Rows are points. The ring and each string are closed loops that go straight from each point to the next, and from the last back to the first. Before rounding, they use only three directions, however many columns there are. Count how often each string passes through the ring. Passing back the other way cancels.
In the rows, 128 means zero.

Ring (10 x 3):
[[143 153  74]
 [124 183  85]
 [ 92 195 106]
 [ 74 185 121]
 [ 65 150 145]
 [ 83 116 158]
 [112  89 155]
 [136  77 134]
 [150  85 102]
 [152 109  80]]
String (21 x 3):
[[112  71 103]
 [121 117 113]
 [158 125 129]
 [168 111 105]
 [142 128 110]
 [126 134 116]
 [173 130 112]
 [173 128 119]
 [134 123 114]
 [119  91  92]
 [142  37 103]
 [121  50 120]
 [104  93 120]
 [122 121 142]
 [ 95 109 123]
 [ 70  81 139]
 [ 75  83 159]
 [ 87  99 129]
 [121 123 144]
 [121 116 138]
 [105 100 113]]
Times through: 0

Ring (10 x 8):
[[157  92 184 181 117 124 139 101]
 [148 112 187 202 120 131 129 117]
 [133 133 170 194 126 134 115 131]
 [124 139 153 178 131 132 109 135]
 [123 136 126 150 138 124 105 140]
 [133 125 113 137 142 117 109 144]
 [153 103 111 132 143 108 121 141]
 [165  83 128 134 135 106 134 123]
 [164  77 149 142 126 110 141 105]
 [160  82 172 162 118 117 143  96]]
String (16 x 8):
[[139 116 151 164 129 123 121 124]
 [111 130 148 143 123 129 112 105]
 [127 149 163 204 132 137 105 148]
 [158 136 178 242 136 135 115 169]
 [166 124 192 249 131 134 124 158]
 [158 110 207 228 117 134 134 120]
 [129  98 183 151 108 127 135  72]
 [129 106 152 136 120 121 126  94]
 [128  97 155 124 115 120 131  79]
 [158  73 171 145 115 114 147  82]
 [127  92 159 119 112 119 135  69]
 [138 103 155 147 122 121 128 102]
 [147 104 160 166 125 122 128 115]
 [120 112 169 147 114 128 125  85]
 [146 117 167 188 127 127 123 128]
 [151 125 166 207 133 129 118 148]]
Times through: 0

Ring (10 x 12):
[[118 136 130 118 110 141 119 124 101 155 116 134]
 [119 143 114  91  94 173 104 102  90 150  97 131]
 [112 128 116  82  85 187 114  93 104 132  94 135]
 [107 111 128  96  90 179 139 101 131 115 107 137]
 [109 105 140 117 105 163 160 113 151 107 122 133]
 [116 106 151 145 128 136 179 132 167 107 139 125]
 [118 107 159 163 140 116 186 146 171 113 151 123]
 [116 105 167 177 145  95 187 161 168 125 161 129]
 [112 108 164 170 137  93 171 161 150 139 157 137]
 [114 123 146 142 121 117 140 142 120 152 135 137]]
String (27 x 12):
[[116 114 166 180 145  81 169 169 146 148 162 135]
 [ 95  85 178 178 126  75 173 173 151 147 167 160]
 [ 98  93 162 152 114 106 160 152 141 141 148 155]
 [121 131 135 129 120 139 139 127 123 140 124 127]
 [104 107 147 132 107 128 144 135 127 141 132 147]
 [108 119 137 120 103 139 129 126 112 147 121 144]
 [108 116 138 119 103 144 135 124 120 140 121 142]
 [103 119 126  94  83 163 110 109  96 149 105 150]
 [118 149 100  66  78 195  83  86  70 155  79 134]
 [116 144 102  65  77 200  89  83  78 146  79 133]
 [119 147  97  57  75 211  88  75  79 140  73 129]
 [114 136 101  59  72 213  98  75  91 130  77 133]
 [ 86  86 127  72  58 197 129  88 123 112  97 161]
 [ 97  94 137 101  84 171 146 107 137 114 114 149]
 [110 112 137 117 105 155 148 117 136 122 121 135]
 [131 144 120 109 117 170 135 106 123 125 108 111]
 [114 110 135 114 108 170 161 108 152 103 118 126]
 [109  96 149 130 114 155 179 120 171  95 132 130]
 [125 125 139 133 129 150 166 122 154 111 128 114]
 [121 106 157 158 141 130 196 137 184  96 148 116]
 [101  73 180 178 136 102 215 158 202  96 169 140]
 [106  95 161 155 125 118 179 145 165 117 149 139]
 [120 120 147 146 131 128 163 137 147 126 138 124]
 [128 126 154 167 150 109 176 150 158 127 150 115]
 [107  83 191 208 157  60 213 186 192 122 187 140]
 [ 97  75 190 198 142  65 204 183 183 127 182 152]
 [ 98  78 192 205 147  53 201 190 177 137 186 153]]
Times through: 2
